Every row gives one point. Each copy is the shape, with its points in the same order, stretched, turned, moved and blurred by noise. Some copies are also mirrored. Which?
(in the rows, 128 means zero)

Shape, 9 rows:
[[ 95 105 165]
 [113  94  71]
 [154 100 129]
 [151 145 153]
 [104  89 139]
 [ 25  86 185]
 [126  88  81]
 [155 143 173]
 [ 87 105  89]]
Copy 1, 9 rows:
[[158 103 168]
 [166 191  97]
 [133 115  89]
 [ 87 105 124]
 [172 125 137]
 [212 105 235]
 [163 171  88]
 [ 86  84 131]
 [168 187 135]]
Copy 1 is: mirrored
Copy 2:
[[191 149 158]
 [147 129  50]
 [139  94 117]
 [119 115 157]
 [179 133 116]
 [249 206 166]
 [142 116  63]
 [132 116 182]
 [164 167  70]]
Copy 2 is: mirrored
Copy 3:
[[ 73 106 170]
 [ 61 168  87]
 [ 95 104  96]
 [136 110 122]
 [ 56 119 137]
 [ 24 122 230]
 [ 62 150  87]
 [138  95 133]
 [ 63 173 130]]
Copy 3 is: only turned
Copy 4 (9 x 3):
[[109  99 179]
 [145  85  84]
 [171  84 165]
 [161 133 173]
 [115  82 149]
 [ 40  88 168]
 [156  77 100]
 [164 124 204]
 [120  92  89]]
Copy 4 is: only turned

Shape (7 x 4):
[[130 123 144 106]
 [121 184 167 155]
 [237 147 155 180]
 [116  75 196  98]
 [114  92 147 105]
 [177 134 118 113]
 [115  68  45 145]]
Copy 1:
[[106 110 106 133]
 [127 211 119 136]
 [161 140 249 160]
 [ 35  82 119 113]
 [ 85  89  94 113]
 [157  95 149 156]
 [166  74  72  72]]
Copy 1 is: mirrored
Copy 2, 7 rows:
[[149 122 172 140]
 [101  86 157 189]
 [178  57 105 227]
 [179 111 217 124]
 [164 126 167 119]
 [155 128 115 177]
 [154 134  71  77]]
Copy 2 is: only turned

Shape (14 x 8):
[[150 117 105 153 180 106 148 144]
 [173 153 132 189 152 116 189 141]
 [ 91  84  63 105  51 180 148  95]
 [102 150  96  84 100 161 199  67]
 [187 105 151 173 148  94 111 112]
 [117 128 158 175  97 125 230 165]
 [115 148  98  78  89 203 103  98]
 [140  78 114  86  54 129 137 138]
 [167  79 109 128  91 129  57  64]
 [149  64 141 119 113 167  72  94]
 [162 149 132 177 109  99 156 167]
 [184  89 117 169 106 121  76 109]
 [112 155 144 152 129  90 155 135]
 [ 85 149 129 172 106 119 185 150]]
Copy 1 (14 x 8):
[[149 143 141 118 189  84 105 102]
 [164 189 153 162 167  88  52  93]
 [146  51  50 146  76 131 182  44]
 [113  80  56 133  88 164  82  49]
 [136 176 195 101 123  92 133 134]
 [172 160  81 196 135  67  44 130]
 [151  83  77 164  89 202 160  78]
 [185 103  63 103  82 117 166 126]
 [118 116 163  84  55 143 223  98]
 [125  80 163 116  74 136 194 134]
 [200 208 113 159 151  92  98 122]
 [153 155 183 117 101 110 193 101]
 [140 185  88 145 147 106 100 131]
 [149 163  68 192 152  97  98 106]]
Copy 1 is: mirrored
Copy 2, 14 rows:
[[139 107  49 128 174 139  98 132]
 [190 104  18 133 186 165 160  94]
 [ 49 118 173  23 141 127 193 101]
 [ 42 129 142  82 196 122 218  53]
 [208 126  93 148 170 138  75 127]
 [145  73  37 102 140 187 182  49]
 [ 70 135 188 127 149  93 216 160]
 [ 98 150 137  84 114 170 148 112]
 [162 159 196 104 162 102 103 139]
 [132 114 216 134 161 126 110 179]
 [202 124  29 129 125 153 147 103]
 [206 144 129 114 149 129 103 158]
 [138 102  60 138 126 116 129  64]
 [122  77  58 103 112 135 167  59]]
Copy 2 is: mirrored
Copy 3 (14 x 8):
[[176 121 123 187  90 102 122  98]
 [194 130 168 168  95  98 110  30]
 [ 51  71  72 167 221 213 169  93]
 [ 40 134  67 199 183 147 138  38]
 [203  83 148 116  85  65  99 105]
 [181 130 151 162 128 138 203   7]
 [ 41 135  85 140 146 204 100 133]
 [142  74  54 117 165 174 157 106]
 [115  47  98  89 154 120  84 157]
 [106  51 103 105  94 147 108 157]
 [211 136 154 128 127 122 127  74]
 [169  58 145  98 127 120  81 132]
 [166 145 138 138 139  81 167  92]
 [153 147 157 169 164 129 194  66]]
Copy 3 is: mirrored
